Each row is a point. Each copy is the shape, with its points in the same order, turned, moved and blurred by noise. Is it also mirrored, or only turned?
(in the rows, 128 means zero)

Shape, 7 rows:
[[108 156]
 [ 90 151]
 [ 93 167]
 [153 142]
 [166 120]
 [119  78]
 [144 104]]
Copy 1 (7 x 2):
[[124 102]
 [104  98]
 [116  86]
 [157 134]
 [161 161]
 [ 99 175]
 [131 165]]
Copy 1 is: mirrored
Copy 2, 7 rows:
[[134  94]
 [124  75]
 [141  71]
 [154 138]
 [141 160]
 [ 81 147]
 [113 150]]
Copy 2 is: mirrored

Shape, 10 rows:
[[130 138 115 169]
 [116 125  99 146]
 [176 118  94 168]
 [135 174 166 145]
 [187 108 130 163]
 [118 169 131 156]
 [119 107 132 168]
 [124 114  95  98]
 [150 105 144  91]
 [115 136  93  62]]
Copy 1, 10 rows:
[[123 143 133 166]
 [110 140 111 148]
 [160 176 110 154]
 [125 125 193 145]
 [190 155 130 148]
 [106 137 165 161]
 [134 116 119 170]
 [109 136 105  98]
 [147 111 135  87]
 [ 81 139 118  67]]
Copy 1 is: only turned
Copy 2 (10 x 4):
[[139 139 109 153]
 [124 120  93 129]
 [172 102 113 171]
 [148 176 153 112]
 [169 103 150 163]
 [138 171 115 124]
 [109 121 129 153]
 [139  90  93  91]
 [145  88 149  88]
 [145 100  82  51]]
Copy 2 is: only turned
Copy 3:
[[ 93 106 139 123]
 [110 107 107 108]
 [112  76 165  86]
 [ 92 157 161 154]
 [128  85 192 121]
 [ 80 141 137 135]
 [112  76 128 146]
 [149 114  96 103]
 [180 136 134 128]
 [160 159  82  86]]
Copy 3 is: mirrored

Shape, 12 rows:
[[ 85 130 136 107 106  89]
 [ 75 130  84 130  63 156]
 [114 108 124 138  94 165]
 [148 110 134 139 143 140]
 [152 155 143 171 133 106]
 [138 163  96 120  70 100]
 [160 125  93  92 125 152]
 [ 81 100 146 127 103 103]
 [115 136 171 129 140 159]
 [ 75 149 103 114 152 120]
 [ 80  79 128 137  89  94]
 [133  96  89 154 148  88]]
Copy 1 (12 x 6):
[[114  99 109 109 111 101]
 [111  84  64 129  82 179]
 [141 106 116 138 125 184]
 [136 141 132 134 158 148]
 [116 169 132 169 126 118]
 [137 137  66 157  90 105]
 [163 148  72 114 155 154]
 [102  78 128 121 120 119]
 [132 152 158 103 123 156]
 [ 74 132  85  81 124 131]
 [103  55 123 131 129 127]
 [ 90 116  91 156 186 112]]
Copy 1 is: only turned
Copy 2 (12 x 6):
[[113 147 173  93 116 115]
 [ 67 121 163 159  83 145]
 [129  99 151 161 101 130]
 [156 110 120 145 143 110]
 [159 169 136 160 161 115]
 [111 185 129 137  94 149]
 [129 110  86 122 116 156]
 [121 127 186 114 111  92]
 [158 101 166 142 160 143]
 [ 77 124 149 109 163 125]
 [112 125 179 121  89  71]
 [117 139 102 132 137  63]]
Copy 2 is: only turned
Copy 3 (12 x 6):
[[126 163 123  94 119  79]
 [198 148 122  50 149 109]
 [159 116 145  78 140 139]
 [133 114 140 137 132 146]
 [155 147 161 157  90 131]
 [185 153  94 100  77 107]
 [149 120  79 119 131 162]
 [124 137 149  88 134  74]
 [110 148 164 107 132 157]
 [143 189 118 122 166 107]
 [142 116 146  87 140  56]
 [160 112 124 166 144  87]]
Copy 3 is: mirrored

Shape (13 x 9):
[[150 110 140  91 141 125 111 163  97]
 [131 114 154  87 115  99 131 131  54]
 [ 95 137 142 123  98 133 155 104 109]
 [153 141 176  90 134  96 122 108 153]
 [152 134 153  90 168 117 167 141 163]
 [133 119 143 129 194  91  99 151 148]
 [113  95 105  99  89  94 163 173  94]
 [130  50 128 115 136 123 145 191 152]
 [147 150  87 182 147 125 103  53 168]
 [ 92  94  93 116  95  92 120 145 117]
 [130 120 125  71 176 112  99 130 150]
 [136 135 123 110 119 120 152 141 136]
 [142 161 173 133 120 132 125 149 137]]
Copy 1:
[[153 117 177 107 124 153  89 119 133]
 [122 122 201 155 141 118  82 105 125]
 [ 78 134 137 161 145 112 111 131 135]
 [141 128 156 127 117 101 134  95 192]
 [132  97 152  91 145 136 153 120 179]
 [197 115 140 114 161 132 110 143 179]
 [ 91  84 172 104 136  91  61 144 110]
 [135  32 135  92 114 144  83 156 151]
 [179 158  51 148 141  82 163 119 117]
 [118 108 126 119 141  82  50 134 121]
 [167 125 128 100 151 148  99  83 177]
 [112 116 139 103 130 111 126 131 137]
 [131 145 152 128 105 130 136 163 168]]
Copy 1 is: only turned
Copy 2:
[[141  93 128 143 143 143  95 186 138]
 [162  85 128 119 115 128 116 197  85]
 [153 120 140 118  86 143 123 115  97]
 [174 114 147  86 158 100 107 139 146]
 [173 133 145  88 155 163 111 150 177]
 [110  92 140 115 193 140 141 148 173]
 [155  71  97 123  68 160 124 181 135]
 [161  53 136 157 120 178 119 158 197]
 [133 147  80 143 179 120 139  41 130]
 [124  58  91 125  88 145 120 137 132]
 [123  86 127  97 182 151  80 143 151]
 [158 120 114 119 116 146 111 141 154]
 [142 142 159 130 123 104 117 145 154]]
Copy 2 is: only turned
Copy 3:
[[106  97 114 119 138 113  97 150 126]
 [ 98 117  97 131 118  64 101 113 113]
 [126 166 126 148  84 103 143 109 120]
 [141 108 182 118 132 101 109  98 122]
 [133 126 158  83 165 141 138 109 122]
 [106 109 160 151 186 157 104 118 138]
 [ 80 112  85 116  99 105 145 116 168]
 [ 73  75 112 113 124 182 152 132 129]
 [214 145 147 208 137 161 131  97 154]
 [ 89 112  99 154  88 135 120 101 176]
 [131 116 142 113 149 159  65 110 136]
 [131 130 128 115 123 124 142 120 150]
 [130 132 179 141 131 103 142 154 121]]
Copy 3 is: only turned

Shape, 16 rows:
[[133 121 106 135 112 179 151 138 146  96   7 146]
 [135 106 119 141 121 134 130 102 140 104 132 141]
 [ 99 125 105 107 121 122 149 137 127  54 138 127]
 [110 139 108 109 123 124 150 120 151 137 125 138]
 [140 139 158 142 114 129 149 108 130 124 152 150]
 [131 144 108 135 150 120 139 118 135 129 150 118]
 [127 119 155 144 113 121 126 122 147 132  98 138]
 [137  78 110 120 151 106  74 127 120 134 105 132]
 [131 137 108 107 114 129 123 149 139 110 136 147]
 [124 145 108  38 136 129  62 107 122 121 117 110]
 [141 141 118 140 118 106 132 126 112 100 117 150]
 [143 137 109 138 113 105 137 108 155 122 130 145]
 [122 142 141 138 113 110  76 134 133  92 124 128]
 [125 103 103 125 105 118 133 137 124 113 147  91]
 [139 128 165 128 111 115 149  97 139 128 116 137]
 [112 134 142 139 105 121 132  87 113 132 143 146]]
Copy 1:
[[139  91 119  76 194 133 174 214 164  90 118  98]
 [110 115 121 160 121 127 132 160 140 104 129 126]
 [102 100 130 125 123 120 106 139 104  59 147  92]
 [142  97 141 126 121 107 130 130 152 107 134 125]
 [132 143 155 161 109 112 125 161 115 116 138 140]
 [129 117 142 151 118 129 147 104 128 105 143 136]
 [129 127 138 133 140 114 134 170 138 145 109 112]
 [107 117  82 135 153 162 108 113 161 136  97 117]
 [133 118 118 131 135 111 118 136 143 101 162 106]
 [100 126 132  85 116 165  82 102 205 115 154 118]
 [136 151 122 140 130 126 137 145 127  91 125  97]
 [132 122 133 163 114 113 144 134 151 111 133 106]
 [ 78 158 119 117 127 123 125 131 128 130 135  87]
 [125  91 109 137 100 147 118 129 107 120 146 101]
 [133 128 167 146 115 124 123 173 135 130 112 123]
 [125 141 138 139  88 108 125 151 135 111 111 142]]
Copy 1 is: only turned
Copy 2:
[[108 115 134 205 128 151 107 163 107  55  56 139]
 [131 120 130 149 150 124 113 112 139 106 151 128]
 [100 160  76 140 133 107 138 139 129  93 163 119]
 [114 111 125 117 115 110 134 115 125 111 121 156]
 [135 141 156 113 146 152 140 120 139 111 156 139]
 [148 127 123 107 139 105 137 102 119 118 134 134]
 [111 119 171 133 133 133 120 139 114 108 124 121]
 [135 111 144 155 114  86  77 124 104 139 139 106]
 [123 129 117 147 111 112 149 148 130 126 141 142]
 [155 134 106 113  67  61  82 160 167 131 122 133]
 [130 149 141 149 113 132 135 113 116  93 145 111]
 [134 116 153 133 121 109 151 110 132  89 144 126]
 [120 155 159 143 130  88 126 148 149 131 140  93]
 [121 103  94 123 131 126 131 126 134 130 145  97]
 [126 122 166 103 128 152 119 130 129  88 145 136]
 [118 139 153 118 127 146 116  95 155 120 151 132]]
Copy 2 is: only turned
Copy 3 (16 x 12):
[[198 182  95 151  93 126 163  80 155  58  90 108]
 [143  95 111 130 116 136 127 115 120 105 140 107]
 [131  91  77 166 148 105 169 122  98  89 133 131]
 [123 115 120 147 109  96 142 111 135 125 124 141]
 [133  95 110  89 139 126 132 120 131 136 119 123]
 [122 104 142 145 151 110 118 124 128 122 131 126]
 [160 125 114 107 101 121 125 141 129 112 108 122]
 [151 121 137 162  92 169  95 149  88  97 123 148]
 [113 130  88 148 129 124 130 118 116 115 129 142]
 [122 146 127 186 106 120 118 106  30 151 106 134]
 [165 110  93 135 145 130 121 118 123 120 127 139]
 [144 107 105 128 119 106 108 116 136 124 142 126]
 [148 126  82 143 133 133 110 163  92 129 111 110]
 [130 121 124 143 135 122 151 149 100 105 171 132]
 [160 106 120  86 113 110 131 118 119 127 115 125]
 [148  88 117 115 119 132 145 127 122 157 128 118]]
Copy 3 is: mirrored
